Each row is a point. A path goes straight from each point to the next, and from the last back to the first. The post is the endless flat space through its rows: a point in 2 columns, a line in 3, a plane in 4, and so on, so that a path can go around it. How many times does the path go around the post? Going back the other way cancels.
In the rows, 128 means zero.

Post:
[[ 94 101 124]
 [148 163 136]]
Path, 25 rows:
[[132 154 147]
 [152 144 142]
 [164 123 110]
 [169 173 106]
 [127  90  96]
 [198 121 124]
 [131 130 171]
 [107 149 142]
 [ 33 109 103]
 [159 184 108]
 [153 100 104]
 [148  68 137]
 [120 135 147]
 [ 97 204 162]
 [108 138 122]
 [189 205 109]
 [116  88 108]
 [179 201 129]
 [ 70 113 121]
 [ 69 102 137]
 [120 113 164]
 [138  53 104]
 [132 125 115]
 [ 60 141 109]
 [ 84 173 155]]
Times around: 0

Post, 8 rows:
[[165 132 111  66 174 136  90 137 155]
 [139 162 125 144 116 149 126 124 128]
 [112  83 165 142 169 108 125 159 120]
 [116 133 141 138 133  82 168 160 138]
 [103 147 129 126 139  91 169 115  83]
 [110  43 142 126 165  84 167 128 111]
 [134  95 171 116  59  45 106 168 109]
 [123 132  85 146 167 135 206 157  94]]
Path (15 x 9):
[[114 169 134 138 153 122 170 198 106]
 [149 134 140 152 149  93 192 192 136]
 [125 108 117 158 151 107 166 153  73]
 [110 148  96 114 140 105 138  76 100]
 [108 122 146 107 145 108 114 126  93]
 [111  69 108 138 209 134 151  90 121]
 [149 114 151 127 157 122  88  83 107]
 [ 63 173 209 152 188  91 199 163 105]
 [ 80  77 155 189  87 114 235 147 117]
 [151  87  78 138 106 117 116 214  57]
 [131 130  76 127 127  80 182 130  45]
 [176 132 150  72 147 121 135 129 130]
 [122 112 155  74  85  81 151 160  99]
 [160 152  69 106  70 142 125 148  89]
 [ 98 121 111 186 156 171 183 153 141]]
Times around: 1

Post (17 x 18):
[[138 163 129 183 126 134 183 111 169 105 118  43 162 122 189 136 146 137]
 [113 121 121 119 110  92 116 157 124 171 160 130 120 159 151 115  52 114]
 [119 140 131 179 133 168 169 113 152 131 106 147 171 111 127 185 176 123]
 [133  89 140 135 145 161 179  93 136  87  98 148 151  95 128 126 162 140]
 [147 144 131  96 177 113  95 140 105  90 204 171 155 133 120 102 123  71]
 [133 120 130 203 118 153 190 112 121 122  71  87 158 104 153 170 173  74]
 [106  58 142  68 113 110  73 137  90 139 173 115  98 134 155 110 149 190]
 [127 100 117  84 105 146  96 175 109  79 166 175 137 127  95  71 130 105]
 [134 141 172  93 112 108  75 128 113  70 156 141 118 146 178 112  79 167]
 [117 108 156 111  94 120 165  91 106 107 153 130  97  85 116 162 149 120]
 [152 134 103  73 132 145 113 151 141  96 147 186 113 150 157  95 118  99]
 [132 116 137 188 146 179 169 121 191 123  91  80 168  72 200 170 135 109]
 [131 101 123 163 150 103 155 151 137  87 123 174 133 112  91 174 187 136]
 [111 152 130 167 129 129  80 144 134 119 179 130  71 143 166  85  76 122]
 [135 149  90 143 132 150 120 118 171 126 101  68 158 149 132 160 113 113]
 [137 138 184 124 132 110  86 146 124 149 146  97  98 133 135 102 106 125]
 [145 136 141 114 128 138  79 185  99 115 179 101  79 189 133 103  61 156]]
Path (28 x 18):
[[119 113 167 190  72 124 183 150  68 139 153  84 102 199 127 130 151 139]
 [ 96 138 153 131 120 131 169 105 122 108 193 132 113  80 188 137 150  54]
 [127 111  62 157 196 143 123 201 159  52 178 135 190 163 188  75  89 214]
 [ 85  76  86  83 103 104  94 175  84 184 205 126 148 108  61 153 186 138]
 [166 108 112 219  83 162 190 164  98 117 136  27  99 140 174 105 135 118]
 [138 113  73 129 108 135  95 182 135 127 145  59 174 164 179  81  83  58]
 [147 160 190 118  89 160 186 118 166  57 105 106 115 120 142 154 134 153]
 [130 182 163 155 163  86 151 159 137  73 128 135 154 133 134 103  89 126]
 [172 189 158 192 155 142 198 155 128  85  83 127 112  94  99 157 121  77]
 [161  78 155 157 135 127 142 182 135 119 117  77  98  80 153 131 140 158]
 [159 126 151 175 136  67 148 170 131 108 165  91 103 132 177 143  42  87]
 [126 164 141 203 201 153 139 110 196  92 210 139 128  81 210 132 101  49]
 [ 97 138 176 108 142 157 123  62 160  94  89 134 152 127 156 116 103 142]
 [106 154 117 147 133 116 171 134 131 168 129 189 103 137 120 143  89  87]
 [168 169 182 157 159 168 132 150 117 101 161  84 109  87 180 188 192 194]
 [145 103 123 138 121 170  87 126 107 176 130 124 140 138 206 123 175  81]
 [124 155 109 152 178 111 128 114 155 101 183 190 153 170 144  87 106 137]
 [162 146  67 111 164 124 160 154 160  61 178  22 172 185 185 163 128 118]
 [117 175 187 171 181  85 160 118 105  97 171 178 152  91 166 101 155 102]
 [116 143 119 139  61 155 210 115 130 117 124  91 132 100 136 158 140 140]
 [123 135 112 173 118  62 157  97 103 129 163 112 122 136 122 150 116 124]
 [139 129 156 174 138 189 130  79 113  70 118 126  77 104 105 138 161 148]
 [183 131 197  87 151 132  65 134 132 138 164  90 136 115 140 118 159  92]
 [113 103  75 201 171 166 127 166 111 117 175 144 106 178 149 197 144  89]
 [ 64 106 147 155 137 125 171  77 147 132 153  83 119  92 164 199 142 158]
 [157 129 182 126 181  99 133 152 110 117 133 107 150 106 144 133 116 123]
 [173 196  89 185 142 142 114 164 123  50 189  79 107 140 218  40 114 108]
 [153  66 177 124 103 153 127 133 112 134 125  98 182  74 121 125 183 105]]
Times around: 5

Post (17 x 18):
[[171 122 139 147 114 119 132 147  92 126 107 164 118 108 121 162 119 123]
 [107 137 145 141 130 118 116 145  93 151 131 120 109 119 169 110 141 106]
 [133 138 129 114 130 126 118 141 151 108 151 142 157 118 114 120 124 112]
 [116 175 119 137 124 131 138 102 127 112 156 172 145 118 106  84 126 159]
 [112 113  81 100 118 120 119 129 157 129 135 118 127 178  95 135  93 120]
 [135 132 112 117 153 133 119 124 122 130 172 123 115 121  85 126 107  90]
 [124 124 162 134 146 166 125 141 104 115 143 113 144 138  87 149 115 130]
 [ 58 107 104 123 139 121 103 157  86 113  96 129 120 122 135 122 120 151]
 [120  73 118 110 135 144 121 141 124 132 136 147 120 135 137 132 148 130]
 [148 132  86 143 105 125 135 126 124 116 111 141  82 131 165  93 167  96]
 [124 132 134  85 132 178  95 141 152 128 159 114 133 139 120 106  88 153]
 [136 111  98 150 138 102 121 147 112  97 129 157 112 125 201  73 131 141]
 [118 103  97 128  95 122 115 154 115 127 133 153 130 105 164  77  96 121]
 [106 127 129 128  90 140 141 119 124 143 131  85 105  94  99 129 115 135]
 [129 109  91 150  97 124 106 115 147 149 111 128 130 125 139 141 117 100]
 [117 127  90 173 147 121 161 132 144 141 115 119 130 123 123 125 155 103]
 [119 130 171 178 164 126 120 145 122 141 136 171 133 129 106 144 120  94]]
Path:
[[117  83 107  97 128 121  83 195 112 104  57  84 150 180 163 155 117 138]
 [ 96 154 165 121 122 158 132 168  95 136 101 162 132 112 113 111 114 133]
 [102 126 110  97 148 135 111 142 144 133 129 176 148 118 124 123  91 147]
 [131  92 140 173 132 151 159 154  97 153 134 115  68 112 115 101 109  78]
 [154 137 161 130  94 134 130 137 107 109  80 150 139 145 101 180 117 197]
 [150 126 166 144 130 202 157 104 134 121 195 122 106 104   7 143 127 121]
 [143 133  82 150 103 121 144 141  95 149 119  92 116 103 115 143 104  66]
 [126 130 119 108  86 134 105 136 156 110 141 129 144 119 140  91  86  86]
 [134 120 131 146 102 124 130 137 144 157 142 145 141  97 148  96 108 100]
 [164 118 114 138 162 146 104 147 104 110 158 147 144 147 143 101 149  87]
 [118 112  80  99 130 178  28 133 192 136 141  70 173 118 123 173  62 131]
 [105 129 129 185  95 114 147 120 129 129 125 150 103 108 113 111 101 108]
 [128 120 122 135 155  60 125 141 123 149 128 167 156 136 169 155 135 104]
 [ 90  90  89 146 161  57 152 167  96 136 107 150 136 153 151 123 106 157]
 [144 110 142 155 117 112 139 149 124 113 139 146 141 120 149 107 144 119]
 [107 111  95 163 134 104 115 111 141 148 120 157 124 127 139  85 123 147]
 [140  76 103  89  81 148 157 126 134 135 143 124 108 137 127  86 149 110]
 [129 119 109 111 134 134 172 158 106  72 115 148 114 112 139 105 145 150]
 [132 153  75 171 125 125 168 105 110  95 131 188 114 140 142  69 132 184]
 [127 125 124 118  87 104 120 175 121 149 137 144 114  93 136 104 117  99]
 [120 120 174 160 149 122 106 136 103 125 112 141 164 149 121 137 111 174]
 [ 83 151 117 104 150 126 111 103 191 136 147 179 179 120  91 105  81 149]
 [ 91 121 113 101 154 157 123 117 143  83 160 133 133 154  97 129 131 138]
 [ 80 130 125 132 114  96 148 148  69 102 135 158 118 130 105 125 101 170]
 [ 96 102 130 141 129 110 114 151 100 157 131 128 142 112 136 136 132 122]]
Times around: 0
